Each row of a before or after table is a point. One or more steps were done to the points. Then noise was added and the rows were shuffled. The steps act on columns, c1 being the first. Write out the steps. A step turns or swaps two columns, mirrors them in a line or flattens them onto one, adds a multiple of one to another, or multiplies or shifts one. Angles are multiples of 10 degrees, from the lower column toward the higher: turns from -170 to 170, lines from 10 to 170 but not 90. Use the fewest steps. Two steps may share a column if one is a turn and the other turns, adds or multiplies; they go together, in the order done. Otherwise the lowest column goes first.

Before:
[[ 0.48 -0.55]
 [ 0.26  0.19]
 [ 0.27 -0.52]
 [-0.22  0.44]
 [ 0.35 -0.25]
 [-0.52  0.18]
 [ 0.06  0.46]
 [ 0.51  0.17]
 [-0.45 -0.53]
 [ 0.23  0.46]
 [ 0.15 -0.59]]
After (11 x 2):
[[-0.26  0.41]
 [ 0.20 -0.35]
 [ 0.35 -0.62]
 [-0.21  0.32]
 [-0.22  0.36]
 [ 0.30 -0.55]
 [ 0.30 -0.53]
 [ 0.13 -0.18]
 [ 0.10 -0.11]
 [-0.14  0.26]
 [ 0.00  0.03]]
Steps: flatten c1 and c2 onto the line at 120 degrees

Before, 10 rows:
[[ 0.24  0.56 -0.08]
 [-0.59  0.47  0.19]
 [-0.10 -0.47  0.64]
 [-0.44  0.11  0.08]
 [ 0.07 -0.33 -0.92]
 [-0.54 -0.30  0.28]
 [-0.20  0.18 -0.64]
 [ 0.01 -0.39  0.51]
 [-0.14  0.02  0.40]
 [ 0.49 -0.47 -0.09]]
After, 10 rows:
[[-0.18 -0.35  0.02]
 [-0.27  0.72  0.00]
 [-0.63 -0.02 -0.04]
 [ 0.46  0.34  0.00]
 [-0.10  0.07  0.02]
 [-0.32  0.32 -0.01]
 [-0.35 -0.37 -0.01]
 [-0.12 -0.29  0.02]
 [-0.08  0.24 -0.01]
 [ 0.16 -0.64 -0.02]]
Steps: turn c1 and c2 by -30 degrees; multiply c3 by 0

Before, 13 rows:
[[ 0.04  0.56  0.44 -0.11 -0.21 -0.20]
 [ 0.40 -0.76 -0.42 -0.04  0.08 -0.28]
 [ 0.06 -0.70 -0.09 -0.05  0.48 -0.33]
 [ 0.10  0.06 -0.16  0.53 -0.16  0.43]
 [ 0.00  0.07 -0.48  0.39  0.31  0.55]
 [-0.21 -0.11 -0.04  0.84  0.23 -0.10]
 [ 0.02  0.19  0.32  0.63  0.09  0.25]
 [-0.01  0.42  0.23  0.27  0.25  0.21]
 [ 0.29  0.80  0.02 -0.07  0.29 -0.39]
 [ 0.26 -0.02 -0.06  0.73  0.22  0.53]
 [-0.05  0.48  0.10 -0.08  0.37 -0.02]
 [ 0.09 -0.26  0.20  0.37  0.57  0.56]
 [ 0.15  0.28 -0.48  0.58  0.01  0.38]]
After (13 x 6):
[[-0.02 -0.78 -0.44  0.41  0.02 -0.13]
 [-0.05  0.76 -0.03  0.29  0.27 -0.53]
 [ 0.56  0.32 -0.46  0.10 -0.07  0.28]
 [ 0.52  0.13 -0.10  0.11 -0.17  0.43]
 [ 0.35 -0.19  0.07  0.09  0.64  0.62]
 [-0.04 -0.71 -0.14  0.08  0.45 -0.22]
 [ 0.64  0.23  0.29  0.04  0.13  0.23]
 [ 0.73  0.04 -0.09  0.27  0.22  0.51]
 [ 0.27  0.47  0.22  0.00  0.27  0.13]
 [ 0.85 -0.13 -0.07 -0.18  0.24 -0.03]
 [ 0.35  0.19 -0.52  0.04  0.22  0.51]
 [-0.10  0.46  0.03 -0.04  0.39 -0.09]
 [-0.09  0.53  0.48  0.06 -0.13 -0.25]]
Steps: swap c1 and c4; turn c2 and c6 by -10 degrees; turn c3 and c5 by 10 degrees

Before:
[[ 0.07 -0.29 -0.14  0.08  0.04  0.12 -1.08 -0.45  0.21]
 [-0.84  0.29  0.26  0.26 -0.67  0.35  0.08 -0.35 -0.42]
 [-0.23  0.25  0.00  0.22  0.21  0.98  0.08 -0.95  0.08]
 [ 0.26 -0.06 -0.59  0.40  0.20 -0.17  0.16 -0.06  0.37]
 [-0.38  0.33 -0.18  0.28 -0.05  0.09 -0.29  0.35 -0.24]
 [ 0.11 -0.25 -0.20  0.04 -0.12 -0.48 -0.13 -0.16 -0.44]
 [ 0.15  0.35 -0.26 -0.66 -0.18  0.40 -0.23  0.03  0.62]
 [ 0.15  0.39  0.24  0.12 -0.08  0.15 -0.46 -0.44 -0.35]
 [-0.50  0.21 -0.14 -0.02  0.10 -0.32 -0.53 -0.26 -0.43]
 [ 0.43  0.25 -0.26  0.54 -0.20  0.06 -0.37  0.01 -0.44]
 [-0.49 -0.27 -0.26 -0.08  0.22  0.24 -0.07  0.09 -0.16]
 [ 0.50  0.20  0.90  0.09 -0.62 -0.32 -0.47 -0.42  0.28]]
After:
[[-0.39  0.36 -0.23  0.31  0.00  0.10 -0.36  0.74 -0.27]
 [ 0.13  0.40  0.19  0.10 -0.10 -0.10 -0.44 -0.01 -0.34]
 [ 0.09 -0.27 -0.20  0.09  0.05  0.03 -1.03 -0.08  0.25]
 [ 0.34  0.21  0.85  0.12 -0.56 -0.36 -0.48  0.00  0.23]
 [ 0.05 -0.22 -0.07  0.07 -0.15  0.06 -0.12  0.20 -0.43]
 [ 0.31 -0.05 -0.48  0.36  0.19  0.17  0.15  0.39  0.36]
 [ 0.36  0.29 -0.21  0.50 -0.21  0.10 -0.41  0.50 -0.43]
 [-0.45  0.19 -0.05 -0.04  0.10 -0.05 -0.55  0.08 -0.43]
 [ 0.08  0.38 -0.33 -0.69 -0.18  0.13 -0.19  0.44  0.58]
 [-0.21  0.26 -0.31  0.20  0.22  0.07  0.04 -0.56  0.12]
 [-0.42 -0.27 -0.26 -0.05  0.21  0.09 -0.02  0.48 -0.14]
 [-0.99  0.29  0.10  0.24 -0.64  0.01  0.12  0.07 -0.43]]
Steps: add 0.3 times c5 to c1; flatten c3 and c6 onto the line at 160 degrees; shift c8 by 0.40

Before, 8 rows:
[[-0.34  0.18  0.34 -0.25  0.13 -0.25  0.14 -0.57 -0.34 -0.06  0.19  0.13]
 [-0.09 -0.30  0.04 -0.48  0.49  0.06 -0.07 -0.42 -0.22  0.13 -0.24 -0.01]
 [-0.51 -0.22  0.58 -0.23  0.56 -0.07 -0.13 -0.54  0.15  0.00 -0.02  0.20]
 [-0.06  0.76 -0.72  0.52  0.05 -0.25 -0.17  0.66  0.14 -0.84 -0.31  0.83]
 [-0.51 -0.16 -0.02 -0.21 -0.08  0.03 -0.18 -0.41  0.05 -0.21 -0.08 -0.12]
 [-0.28 -0.15 -0.41  0.17  0.00  0.05  1.05  0.37  0.20 -0.24 -0.46  0.44]
 [ 0.03 -0.28 -0.16  0.06 -0.26  0.51  0.45  0.75  0.12  0.19 -0.15  0.17]
 [-0.35 -0.09  0.03  0.03  0.15 -0.21  0.12 -0.69  0.09  0.38 -0.15  0.33]]
After:
[[-0.30 -0.17 -0.40  0.16  0.01  0.03  0.75  0.24  0.24 -0.21 -0.48  0.74]
 [-0.50 -0.19 -0.02 -0.12 -0.09  0.01 -0.11 -0.40  0.02 -0.20 -0.08  0.18]
 [ 0.00 -0.27 -0.16  0.36 -0.27  0.51  0.26  0.73  0.19  0.18 -0.19  0.46]
 [-0.50 -0.26  0.57 -0.80  0.56 -0.09 -0.08 -0.57  0.16  0.00 -0.01  0.50]
 [-0.33  0.18  0.32 -0.40  0.10 -0.24  0.09 -0.51 -0.42 -0.07  0.19  0.45]
 [-0.11 -0.31  0.05 -0.98  0.47  0.10 -0.05 -0.50 -0.24  0.16 -0.22  0.30]
 [-0.36 -0.09  0.04 -0.09  0.13 -0.24  0.09 -0.68  0.10  0.40 -0.15  0.64]
 [-0.05  0.79 -0.77  0.45  0.06 -0.26 -0.15  0.58  0.11 -0.82 -0.32  1.12]]
Steps: add -1 times c5 to c4; multiply c7 by 0.7; add 0.3 times c11 to c8; shift c12 by 0.30
